Rows are points. Each copy is the shape, with its points in the same order, turned, moved and blurred by noise. Say if it was mirrored as well.
In the rows, 128 means zero.

Shape (5 x 2):
[[ 71 162]
 [145 151]
 [106 132]
 [171 158]
 [187 142]]
Copy 1:
[[131  57]
 [148 133]
 [121 104]
 [169 155]
 [148 168]]
Copy 1 is: mirrored
Copy 2 (5 x 2):
[[124  70]
 [151 139]
 [117 115]
 [170 160]
 [165 181]]
Copy 2 is: mirrored

Shape (6 x 3):
[[155  99 126]
 [118 155  87]
 [232 106 119]
 [107 104 134]
 [107 123 154]
 [110 123 161]]
Copy 1:
[[ 96 151 129]
 [164 134  98]
 [ 91 226 162]
 [105 105 122]
 [119  96 143]
 [116  97 152]]
Copy 1 is: mirrored
Copy 2:
[[146  98 164]
 [140 144  89]
 [208 113 200]
 [ 94 106 139]
 [ 92 127 137]
 [ 78 132 146]]
Copy 2 is: only turned
Copy 3:
[[156 107 135]
 [104 124  89]
 [228 122 115]
 [110 104 156]
 [103 125 168]
 [109 130 172]]
Copy 3 is: only turned

Shape:
[[138 174 148 170]
 [136 154  58 141]
 [154 134 181  84]
 [ 89 123 127 136]
 [142 159 113 166]
 [110  72 105 128]
 [114 114 180 186]]
Copy 1:
[[127 170  83 138]
 [126 102  91  70]
 [142 182 190 125]
 [ 88 121 136 134]
 [134 136  85 121]
 [118  75 160 140]
 [111 146 111 201]]
Copy 1 is: only turned
Copy 2, 7 rows:
[[115 151 181 162]
 [115 196 101 155]
 [165 112 167  93]
 [ 93 111 117 129]
 [123 163 147 177]
 [117  97  80 133]
 [103  77 162 182]]
Copy 2 is: only turned
Copy 3:
[[123 153 132 169]
 [161  91  93 135]
 [ 83 168 140  82]
 [150 109 172 119]
 [127 118 109 156]
 [118  67 175  93]
 [101 141 197 168]]
Copy 3 is: mirrored
Copy 4, 7 rows:
[[184 160 106 171]
 [166  84  71 126]
 [147 198 147  93]
 [107 141 106 144]
 [183 125 102 157]
 [ 94  98 138 122]
 [131 157 152 202]]
Copy 4 is: only turned
